Every row gives one point. Each table stands for the endless flat space through its points: a line for two points, a plane for three, and so on. The two share one point or none. Which?

First (3 x 4)
[[ -3   0 -34  22]
 [  5  10 -43  25]
 [-11  -4 -18  12]]
Second (2 x 4)
[[  7   7 -26  13]
 [-11  28 -32  13]]
They share: [  1  14 -28  13]

First (3 x 9)
[[  0  -4   8  -8  11  14  27  26  -3]
 [ 36  26  -1  13  23  26  18  38  -6]
 [ 16  -2 -17  -3  31  22  -2  10 -34]]
Second (4 x 9)
[[ 12 -10 -20 -11  40  36  -1  36   3]
 [  1  32  15   7 -20   2  20  29 -28]
 [ 13 -19 -27 -16  53  44  -6  38   9]
 [ 20   8 -10 -22  38  25  15  19  -1]]
They share: no point

First (3 x 12)
[[ 20  46  -4  16  37  33  27  23  12   2 -26   0]
 [  5 -20 -37  13  16  27   9  14  12  35  25   3]
 [ 26  34   6   2  35  37  39  25   0   4 -16 -10]]
Second (3 x 12)
[[  0   1 -34  16  24  16  20  39  23  38 -17  18]
 [ 40  29  -8  10  32  36  26 -15 -13  -4  17   2]
 [ 32  33  -6  10  25  35  23  -9  -7  -1  18   1]]
They share: no point

First (3 x 20)
[[ -2 -21 -20 -15 -29  10 -15 -25 -15 -22  -6   8   5  17 -32 -22 -17 -23
    1 -42]
 [  1  -6  19   6 -29  25  -6 -16  -3 -13  18  29 -10  -7 -23   2 -35  -2
   13  -3]
 [ 45 -26  15 -16  13  47 -36 -10  29  -1  22   1   4   7 -17   0 -11   6
    9  -7]]
Second (4 x 20)
[[ 42   2   4 -43  -2  12  13 -14  -4  -9  43  22 -13  25  -1  26 -10  11
   -4 -35]
 [ 24   5 -15 -45   3   5  21 -13 -19 -23  56   3  -5  21  -5  14 -11  23
  -15 -52]
 [ 13 -43  11  11 -29  16 -37  14   2  -3   9  10   9 -30 -34 -16 -59 -10
   12 -13]
 [ 51 -28  26 -17 -22  13 -19   9  11  11  18  35  -9  -4 -12  20 -42 -10
   13 -12]]
They share: [ 15 -16   9  -6 -15  29 -18 -16   5 -11  14  15  -2   3 -23  -4 -23  -4
   9 -13]

First (4 x 24)
[[ 21  -5  27 -24  31 -32 -19 -37  -6  -8 -19 -10   8   0  23   3   0 -21
   17   2  25 -33  14 -52]
 [ 32 -11  35 -43  40 -18 -17 -48 -20   3  -8   4   2   1  18   8   5 -12
   21   0  22 -32   8 -62]
 [  9   4  -3 -27   4 -17 -13 -43  -3 -11 -40  -4   8  12  53 -18  24 -39
   11  14   7 -39  50 -19]
 [  4  17   7 -11   4 -28 -29 -24 -12 -21 -30 -22   2  -3  34  -4  -1 -16
   11  22  16 -24  30 -20]]
Second (3 x 24)
[[  6  -7  10   3  36  -9 -16 -49 -31 -16 -35 -33  20   7  46  -5 -16   4
   17  39   3 -43   8 -44]
 [  3  36  11 -25 -10 -45 -27 -11 -17 -27 -10 -12 -12 -10  19  -2  -2 -25
   13   2  37  -3  40  -9]
 [  3  20  10 -13   8 -32 -21 -26 -24 -24 -19 -21   1  -3  30  -4  -9 -14
   15  16  25 -18  28 -22]]
They share: [  9  14  13 -17  10 -25 -29 -27 -17 -17 -24 -18   0  -4  29   0  -2 -11
  13  20  17 -23  24 -27]
